Each row is a point. To make a cloud, some directions were put in groups of two or more. Within a group, all points are equally far from the middle, so they leave a hole (a ring in 2 directions, a hollow ball in 3). The other directions are filled evenly. Then the cloud was stretched, turned, moved and blurred a little. Count the holes, and give their numbers of directions, smallest first.
In the rows, zero is written as 128.

Cloud (21 x 3)
[[194 149 146]
 [163 193 146]
 [113 141  63]
 [172  79 139]
 [183 115 117]
 [192 163 162]
 [ 77 173 104]
 [172 164 111]
 [ 86 113  63]
 [191 132 131]
 [120  84 169]
 [105  69 132]
 [157 180 108]
 [112 130 187]
 [172 166 114]
 [136 196 114]
 [189 166 145]
 [197 122 145]
 [145 164  87]
 [ 70 130  74]
 [192 160 179]]
Holes: 1 (3)

Cloud (28 x 4)
[[197  71 162 136]
 [ 76  63 154 156]
 [180 115 124  89]
 [185 125 146  79]
 [148 153 209 132]
 [161  74 106 117]
 [149  80 119  93]
 [185 174 149 128]
 [102 173  93 117]
 [164 101  67 136]
 [168 189  96 118]
 [114 102  99 218]
 [199 118 172 151]
 [138 103 177 189]
 [ 74  84 185 144]
 [170 160 151 175]
 [ 75 104 108 202]
 [ 86  75  90 145]
 [102  75  69 193]
 [ 83 123 181 145]
 [152 174 177 111]
 [ 80  93 171 106]
 [ 77  79 164 111]
 [115 124 179 181]
 [ 95  76 114 116]
 [176 172  85 115]
 [111 184 127 127]
 [176 132 139  81]]
Holes: 1 (3)

Cloud (27 x 4)
[[141 154 158  93]
 [ 97 134 185 142]
 [127  77 116 146]
 [149 145 168 119]
 [149 114  51 105]
 [ 92  73 170 103]
 [161 175  95 146]
 [102 120 138 160]
 [157 129 180 174]
 [124  62 151 145]
 [142  92 101 136]
 [ 61 125 177 152]
 [ 82 126 127 146]
 [107  60 128 118]
 [129 122 139 172]
 [126  79 177 126]
 [164  79 101 169]
 [ 78 137 106 176]
 [111  65 118 185]
 [ 73  83 130 171]
 [152 161 162 179]
 [129 126 165 105]
 [ 73 104 164 192]
 [ 85  97  98 136]
 [ 86 113 179 179]
 [115 129 177 154]
 [146   7 114 175]]
Holes: 0

Cloud (52 x 6)
[[111 153  93 104 178 144]
 [144 131 131  83  98 131]
 [131 154 169  82 155 107]
 [144 154 117  56 131  66]
 [145 175 151  46 127  73]
 [100 208 141  99 118 162]
 [138 167  96 169  66 146]
 [141 129 152 128 191  89]
 [215 154 159  69 151 110]
 [125 105 130 129  96  81]
 [143 123  89 155 117 125]
 [152  73 132  97 168  90]
 [172 142 153  79 181 184]
 [120  97 110 158 145 191]
 [178 120 188 195 199  79]
 [199 167 127 104 124 109]
 [189  94  71 183 162 152]
 [120 116 165  72 166 107]
 [228 108 115 158 126 171]
 [ 78 190 144 112 198 134]
 [153 134 110  48 133 117]
 [129 130  55 169  98 174]
 [188  95  83 169 112 171]
 [122 125 100 185 151 132]
 [100 173 127  63 119 203]
 [153  87  70 120 154 114]
 [180 138 146 123 198 108]
 [188 144  81 157 128  88]
 [126 111 106  84 173 102]
 [119 182  98  80  53 126]
 [218 192  99 130 159 121]
 [111 221  96  69  70 178]
 [153 194 164  92 191  80]
 [ 81 127 161  62 199 144]
 [111 146 160 130 151 102]
 [218 182  66 110 121 162]
 [131 165 146  60 115 148]
 [156 122  94 158 167 162]
 [ 91 132 155 141 163  96]
 [ 99 114 152 114 127 100]
 [175 123 161 134 179 153]
 [168  91 156 171 163 165]
 [155  82 235 137 238 117]
 [162 115 125 156 206 119]
 [136 180  68 155 126 137]
 [155  99  85  77 196 113]
 [176 146 161 160  93 131]
 [179 134 140 233 234  78]
 [189 197 146 123  88 131]
 [109 213  88 124 106 172]
 [144  90 137 153 158  63]
 [ 95 137 157  99 114 133]]
Holes: 0

Cloud (52 x 6)
[[116 169 175 101 148  69]
 [145  84  89 129 100  97]
 [114 153 122  41 169 100]
 [131 160 100  69 168 112]
 [ 44 133 116 151 110  83]
 [101 162  91  67  75 107]
 [110 140 135 149 197 193]
 [119  76 199 161 163 171]
 [ 72 134 121  81 108  29]
 [124  70 125 118 130 206]
 [150 103 130 166 105 218]
 [127 166 136  64 183 201]
 [ 91 130 109 132 184 112]
 [ 96 107  68 159 117 105]
 [111 105 154 111  86 166]
 [166 143 145 139 159 240]
 [141  51 168 123 146  95]
 [ 78 154  85 146 112  58]
 [ 96 157 124  24 143 108]
 [ 85  82 139 167  90  71]
 [ 92 183 130  92 127  51]
 [ 93 112 101 134  79  47]
 [110 107 146  71  87 147]
 [ 98  97  72 171 110 123]
 [182 123 143 121 143 233]
 [102 194 161  62 142 133]
 [ 77  97 128  93 114  39]
 [127 111 166 205 125 170]
 [ 85 144  76 161 145 157]
 [151 128 193  68 177 118]
 [ 82 162  92 149 125  66]
 [152  93  90 112  92 103]
 [110 175 131 137 142  70]
 [176 102 108  93  96 169]
 [119 184 157  97 138  78]
 [151 100  89  90 102 204]
 [135 193 154  98 133 162]
 [109 161 106 152 173 201]
 [134  48 119 156 137 124]
 [111  69 198 169 143 104]
 [132 157 193  73 157  96]
 [ 84 177 135  77 129  46]
 [139  74 156  98 133 208]
 [ 97  84 128 188  87  95]
 [ 68 183 123  84 116 144]
 [160  98 137 147 101  97]
 [131  86 120  45 117 108]
 [133  88 136  45 114 153]
 [110 105 111  54 121 176]
 [142 132 201  88 131 170]
 [169  96 120 129 114 228]
 [144 118 152 201 152 133]]
Holes: 3 (2, 2, 2)
